Each row of a before or after table is a point. The points were changed in one or more steps. Then noise was added and the rows were shuffled. The steps act on columns, c1 being the first. Name the steps. A step turns or swaps two columns, mirrors them in a line or flattens them onto one, adds a multiple of one to another, or multiplies or shifts one. Angles are multiples of 10 degrees, from the lower column toward the higher: turns from -170 to 170, lines from 10 to 170 but not 90. Use the fewest steps. Two steps may share a column if one is a turn and the other turns, adds or multiplies; they go together, in the order done. Otherwise the lowest column goes first.
In the rows, 128 means zero.

Before (11 x 2):
[[115 167]
 [133 189]
 [138 159]
 [177 122]
 [158  83]
 [141 116]
 [182  82]
 [126 149]
 [173  90]
 [ 93 170]
 [ 96 180]]
After (11 x 2):
[[113 143]
 [189 127]
 [186 112]
 [138 153]
 [147 126]
 [ 79 142]
 [ 83 152]
 [143 134]
 [172 110]
 [191 110]
 [127 140]]
Steps: multiply c1 by 1.3; multiply c2 by 0.4

Before (10 x 4):
[[123  90 150 117]
 [ 89 135  92 142]
 [ 89 146 106 156]
 [122 181  78 153]
 [123 148 116 165]
 [198 157 193 123]
 [110 142 138 171]
 [169  72 183 124]
 [156 114 145 123]
 [116 120  80 173]]
After (10 x 4):
[[125 157 163 119]
 [ 89 144 159 153]
 [169  60  97  80]
 [111 154 162  97]
 [121  84 110 114]
 [157 109 114 114]
 [ 87 160 163 131]
 [120 195 177 161]
 [196 148  93  74]
 [114 139 190 147]]
Steps: turn c3 and c4 by -120 degrees; add 0.3 times c3 to c2

Before (9 x 9):
[[179 132  38 152 126 110 101 133 123]
 [162 149  87 166 145  86 151 138 156]
 [ 93 113 146 146  69 130 122 106  81]
 [109  93 154 143 115 163 120  69 113]
 [161 153  80 136 134 150 178 156 173]
 [151 113 128 139 136 129 102 168 121]
 [169 174  81 199 140 164 148 144 181]
 [148 137 153 135  79 144 117  84 130]
 [187 162  83 158 150 128 148 139 108]]
After (9 x 9):
[[106 162 140 153 140  95 162 156 155]
 [ 81 116 100 162 129 116 112 134 112]
 [116 141 221 141  31 133 121  87 138]
 [128 116 206  86  13 169 119 103 106]
 [ 76 119 150 138 161  75 148 136 116]
 [108 113 190 141 145 139 110 173 138]
 [ 46 183 139 128 155  85 149 145 159]
 [ 74 154 141 162 180 132 140 143  96]
 [122 122 213 106 106 171 124  74 158]]
Steps: turn c1 and c4 by 120 degrees; turn c2 and c6 by -40 degrees; turn c6 and c9 by 50 degrees; shift c3 by 60; multiply c5 by 2; multiply c7 by 0.7

Before (14 x 12):
[[179  85 151 102 153 131 161 149 160 184 150  61]
 [116 155  94 110 153 106  84  96  78  91 118 154]
 [111 117 137 155 175 122 157 135 117 152 171 121]
 [104  98 156 131 182  88  96 123 121 133 186 134]
 [ 81 140 139  93 121 157 108  93  86 104 101 147]
 [106 156 113 112 155 120 129  64 100 105 127 195]
 [103 176 107  99 114 140 100 131  95 145 104 172]
 [148  73 144 150 145 103 156 152 101 129 169 114]
 [133 125 154 179 163 115 102  95 101 136 149 121]
 [105 157 110 129 116 137  90  88 114  89 169 162]
 [160  96 138 101 126 174 104 162 171 141  73 152]
 [103 140  95 108 140 163 110 140 152 104  74 132]
 [172 129 182 110 167 142 159 180 142 135 140  97]
 [145 122 111  89 160 202 113 145 112 137 114 139]]
After (14 x 12):
[[178  98 149 100 153 190 138 110 160 185 150  61]
 [103  80 157 143 184 106 106  83 120 133 186 134]
 [131 117 153 167 163 113 141  56 100 135 146 123]
 [145 171 111 113 159 248  92 106 112 136 114 138]
 [173 137 182 105 168 150 141 140 143 134 138  96]
 [160 134 138 125 124 241  92 119 171 141  73 151]
 [ 81 157 138 118 120 156  91  52  87 106 104 147]
 [104 158 111 147 116 104  98  48 115  89 168 161]
 [116 135  93 139 154  61  85  57  78  92 118 153]
 [102 159  95 126 139 166 100 101 152 103  73 133]
 [149  70 143 127 147 160 164 111 100 128 167 114]
 [105 146 113 118 155  81 118  23  96 107 127 195]
 [111 116 138 130 174 132 168  95 117 152 169 120]
 [103 171 107 124 117  86  86  91  97 145 103 171]]
Steps: turn c2 and c6 by -40 degrees; multiply c6 by 2; turn c4 and c7 by 40 degrees; multiply c4 by 0.7; shift c8 by -40

Before (9 x 18):
[[136 120 160  93 128 141 163 112 152  87 125 100  89 104 127 138 163 129]
 [141 138 135  73 119 103 117  84 150 110 125 111 118 117 115 148 128 141]
 [139 130 160 138 164 133 100 130 114 151 116 106 116 103 104 129 119 110]
 [106 147 143 134 115 116 165 126 114 170 105 179 175 122 102 132 152  73]
 [116 111 148  65 118 142 128  88 163 106 133 127 122 106 157 133 142 142]
 [120 142 130 106 110 109 156 161 123 141 100 166 184 105  99 113 144 132]
 [174 147 158 162 154 121  86 128 124  94 109 119 164 106  89 100 148 121]
 [ 98 139 140 142 110 124 131 129  90 154  95 134 157 132 104 108 165 150]
 [ 98 164  95 134 113 121 150 140 106 150 102 165 176 108 125 136 159 131]]
After (9 x 18):
[[139 148 160  71 119 104 116  83 131 110 127 109 109 115 117 113 127 108]
 [ 98 151  59 141 111 124 130 130 165 153  98 134 163 133 106 131 165 142]
 [117  93 102  65 119 146 125  89 124 105 135 126 111 110 157 108 142  96]
 [134 110  90  93 130 142 162 112 118  86 125  99  81 106 126  97 162 120]
 [138 132  69 136 164 133 101 131 119 151 117 107 126 104 102 101 120 151]
 [ 97 195 211 131 112 120 150 137 141 149 104 160 178 108 126 149 161 129]
 [104 166 108 133 117 117 165 123  87 168 106 182 187 119 102 113 153 150]
 [121 156  90 104 108 108 159 163 131 141  98 167 182 104 100 139 144 108]
 [175 165   7 163 156 121  86 128 123  94 109 119 166 105  93 123 150 121]]
Steps: multiply c2 by 2; turn c3 and c16 by -130 degrees; multiply c3 by 3; turn c9 and c18 by -120 degrees; turn c13 and c18 by -20 degrees

Before (9 x 24):
[[ 56 144 101  66 137  87 130 112  76  88  83 131 112 101 168 136  82 139
  125 142 186  97 129 121]
 [146 160 177 175  84 131 155  91 112  74  83 110 207 122 197 109 114 130
   85  68 131 145 108 134]
 [123 189 152 131 128 150 145  77 120 131 118 105 178 117 131 127 127 124
  156  73  73  72 114 146]
 [167  95 142 129 145  95 125 180 117  94 140 121  63 128 134 170 130  82
   92 124  88 143 150 166]
 [ 76 176 103 139 114 158 121 172 102 144 163 178  94  92 155  49 182 100
  153  66 148 157 157 138]
 [174 143 151 131  90 184 102 123 113 149 199 145  66 181 142 137 107 165
  159  79  90  86 162 105]
 [156 104 104 160 156 117  80 149 109 102 124 108 182 125 135 177 102 144
  178 108 145 116 120 113]
 [193 150 121 104 131 136  97 171  52 185 173 130 147 135 130  64  89 130
  114 111 137  95 116 137]
 [ 75  38  90 139 178 108 133 158 121 118 127 133 111 134 147 114  67 146
  130 137 139 152 181  92]]
After (9 x 24):
[[122 188 153 130 125 150 143  74  71 134 139 105 178 118 130 114 127 124
  173  71 126  83 137 147]
 [ 76 173 108 139 114 159 122 170 145 147  95 176  95  90 158 202 184 102
   90  79 155  89 176 136]
 [197 150 121 104 132 138  95 172 124 184  82 131 151 134 132 186  88 134
  162 106 204 109 121 138]
 [ 55 145  97  63 136  89 132 113 176  87 176 130 114 101 164 114  82 140
  155 139 188 123 120 120]
 [155 101 106 159 156 116  80 149 141 101 129 110 182 127 138  65 103 144
  121 109 147  96 126 113]
 [ 76  38  90 140 177 110 130 156 137 116 130 136 111 133 149 143  70 148
  104 153 137 129 176  92]
 [166  92 145 128 148  93 122 185  85  96 113 119  62 127 135 102 130  84
  124 131 133 174 151 164]
 [176 144 151 132  92 181 101 123  91 148  59 144  66 179 139 106 106 164
  157  94 133  89 180 111]
 [145 157 182 174  84 130 152  92 129  75 174 110 209 118 196 164 116 130
  126  59 145 165 129 133]]
Steps: turn c9 and c21 by -80 degrees; multiply c11 by -1; turn c19 and c22 by 110 degrees; turn c16 and c22 by 160 degrees; turn c20 and c23 by -20 degrees

Before (13 x 64):
[[170 156 153 151 129 167  81 120 108 135 143  75 140 108 161  96  98 112
   98 134 100 138 134  70 165 127 141 197 146 145 104 135 119 192  85 112
  142  83 163  94 181 135 158 126  99 108 134 149 105 178 147 174 157 126
  165 146 153 134 124 168 188 154 189 126]
 [123  68 135 145 148 158 137  96 104 137 197 142 143 125 110 152 180 111
  127  98  90 165 115 171  81 118 104 177 155 116 146 184 138 105 165 168
  149 155 133 124 150  90 166 123 165 107 121 122 122 102 129 159 184 113
  152 171 165 140 111 100 112  99 109 182]
 [125  99  51  99 173 126 110  97 101 115 161 111 152 163 113 142 113  99
   90 152  95 110 161  80 166 149  61 125 120 160 164 184 103 197 127 168
   93 115 201 129 138 151 166 170 168 131  79 143 181  70 135 138  91  95
  137 124 149  68 141 103  90 191 122  90]
 [ 97 112  69  82  99 147  98 107 162  89 149  97  93 109 141  65 163 108
  169 144 159 140 137 168  80  90 165 163 127 157 135 163 157 100 149  72
  132 178 127  81 147 173  97 160 100 111 122 164 121 174 103  86 144 142
  186 153 194  63 130 171 120 125 118 141]
 [162  79 110 103 158 149 156  93 179 140 190 129 174  97 102  63 122 171
  164 183 152  93 131  83  85 183 102  99 152  97 115 171 107 100  73 165
  171  73 158 152 103 107 148  93  92 101 112 173 153  80 131 154 152 149
  129  98 132 161 118 130  89 134  94  91]
 [140  79 149 172 164 108 106 197 189 187 164  69 129  62 136 138 117 124
  103  97 150 151 165 124  97 140 148 128 146  91 131 129 165 122 160 173
   90 147 109 144 122  93 170  97  81 190  86 164  97  86  70 107 121 112
  167 191 167  69 166 150 154 148 151 146]
 [113  67 154 127 186  89 127 121 190 125 115  51 123 102 113 110 146 122
  129 170 114 104 121 147  90 177  95 176 167 193 140 131  82 157 118 134
  129  82 107 143 100 181  94  75 143 176  77 139 156  75 150  97 159  81
  126 167 140 112 109  71 149  97 132 110]
 [153 145 148  83 169  93 170 198 175 100 192 136 161 155 185  57 197 159
  111 132 107 115 181 152 140 175  66 156 113  93 154 114 151 151  86  70
  176 140 107 100 154 148  97 162 129 144 181 101 158 129 148  98 171  72
  112 183  97 142 118 137 119 110 158  99]
 [182 166 120 162 174 200  97 174 135  97 154  37  93 160 185 160 146 155
  172 174 180 175  91 148 163  82 115 127 103 121 179 116 181 130  85 152
  115  82 181 168  97 108 195 111  73 120 182 125 159 137 136 154 131  94
  128 110 169 129 172 163 162 158 178 173]
 [156 153  61 108 136 159  88 113 185  98 172  49 139 110 125 158 140 100
  155 127 161 199 115 127 133  95  70 186 170 103 181  86 192  99 174  89
   89 141 165 157 112 158 106 153 108 158 140 124 116 136  79 117 172  84
  142 159 193 132  91  72 120 130 175  95]
 [117 123  60 109 168  90 139  88 135 103 167 116 182  60 119 105 121 118
  178  98 154 192 139 138 100 104 163 101 159 136 138 179 138 149 149 130
  172 127 156 122 122  89 130 111  97 151 117 149 109 108 105 133  95 114
  121 131  98 146 152  94 102 111 141 142]
 [158 158 114 172 108 128 115 119 107 166 116  78 185  85 127  70 130  68
  164 106  89  92 119 161 152  98  95 167 166 186  82 133 153 126  77  97
  162 112 130  92 107 166 168 163  80 188  87 162  92 141 129  91 162 171
  152 133  88 131 100 100 173 116 118  82]
 [ 89 105 156 171 102  95 111 163 180  92 172 119 135 164  75 137 131 134
  137  82 155 115 105  70 121 180  81 108  76 122 166 189 171 184 168 149
  175 145 109 174  85 140 138 147 135 186  95  76 112 107 111 123 125 166
   90 181 137  86 140 154 112  95 111 159]]
After (13 x 64):
[[141  78 150 177 166 106 103 197 188  65  96  73 136  64 134 133 172 123
   96  93 152 157 162 124 188 139 148 128 147 101 129 132 205 120 160 134
   87 145 138 141 128  92 170 101  84  96 136 165  98  88 106 107 125 112
  169 191 166  71 166 149 150 151 149 146]
 [116  64 160 124 185  88 129 115 190 187 135  55 121 107 115 108 168 116
  139 172 113 101 120 148 178 175  94 178 167 102 138 137  88 154 117 164
  128  85 138 140  99 180  96  82 145  87 159 147 156  72 122  97 153  86
  126 169 144 114 110  75 150 100 129 109]
 [151 144 151  83 168  96 166 197 178 109  98 140 160 156 184  56  52 158
   69 133 106 109 181 156 147 173  66 153 112 168 157 110 103 147  86  73
  175 141 126 101 157 144  97 163 129 141 169  94 158 131 164 101 159  75
  113 182  97 141 111 133 120 105 158  99]
 [ 88 102 157 169 105  86 112 168 180 142 133 122 131 169  77 137 162 131
   81  79 152 106 104  69 188 182  82 110  74 161 169 186 170 190 169 127
  176 148 134 171  86 140 138 147 135 119 145  73 116 104 143 118 122 165
   90 177 134  82 140 152 117 100 108 159]
 [179 169 121 167 174 199  96 174 138 139 170  31  95 164 188 161  72 154
   94 176 181 172  91 149 121  81 118 129 110 160 180 117 172 130  86 135
  114  81 141 170  98 106 194 116  78 160 125 127 160 138 162 157 128  91
  130 111 167 133 172 162 160 161 176 172]
 [ 95 116  69  80 100 141  96 111 162 176 168 104  89 111 137  64 119 109
   96 141 154 141 137 167 107  82 163 166 124 148 134 166 133 102 145  60
  129 173 131  77 143 176  97 164  99  81 162 163 119 180 123  80 142 137
  187 157 192  58 132 174 121 125 115 146]
 [150 153  59 109 137 158  86 109 186 118 146  45 139 113 122 154 113  96
   79 133 163 199 115 125 154  95  70 193 167 163 183  86 186 100 176  51
   93 144 144 155 117 157 103 151 108 127 132 126 114 137 132 116 162  82
  144 160 191 132  94  70 115 133 176 101]
 [170 160 153 152 129 171  81 121 106 139  96  68 140 110 163  94 136 114
  116 133  98 134 134  68 107 126 142 196 148 118 101 134 102 196  85 130
  145  86 139  91 183 132 155 124  94 161 102 147 108 175 133 174 145 129
  168 150 155 139 129 169 194 156 189 129]
 [165  80 105  99 156 150 156  90 180 100 154 118 175  98 101  62 137 166
   60 183 152  94 128  78  96 183 102  98 148 132 120 167 131 102  70 170
  170  72 129 154 107 107 145  89  89  86 126 176 150  78 117 153 141 149
  134  95 130 162 117 130  89 130  95  90]
 [120 101  52  96 172 124 112  94  99 164  88  99 154 167 116 148 183 103
  104 148  94 108 165  80 135 149  60 117 122 125 167 183 127 193 126 175
   93 118 127 126 139 150 164 169 171 171 125 142 182  73 113 139 101  98
  135 123 149  68 139 107  91 190 127  85]
 [119 125  57 104 167  91 142  86 135 147 170 115 184  62 123 105 140 117
   81  94 158 191 145 140 150 106 160  97 157 148 140 176 150 150 145 120
  173 123 130 120 123  90 126 111  97 100 124 152 107 105 118 132 100 118
  124 131 100 143 158  93 104 113 139 141]
 [121  69 134 144 142 162 133  93 104 112 118 145 144 125 113 153 113 109
   61  96  92 170 119 168 108 112 106 177 155 126 146 183 151 103 166 156
  155 157 127 127 154  89 173 124 164  81 183 119 130  99 136 154 171 112
  148 174 163 140 117  93 114 102 112 183]
 [158 157 119 169 108 132 111 115 104 164 165  82 185  82 123  66 165  64
  130 107  88  89 115 160 191  98  95 168 164  62  84 131 129 127  77  92
  160 112 131  93 105 165 168 162  72 155 147 163  96 141 146  90 153 168
  153 132  85 125 100  95 167 116 120  83]]
Steps: turn c10 and c30 by -120 degrees; turn c11 and c19 by -100 degrees; flatten c12 and c39 onto the line at 170 degrees; turn c17 and c47 by 110 degrees; swap c25 and c46; turn c33 and c51 by 40 degrees; turn c33 and c36 by -30 degrees; multiply c53 by 0.7
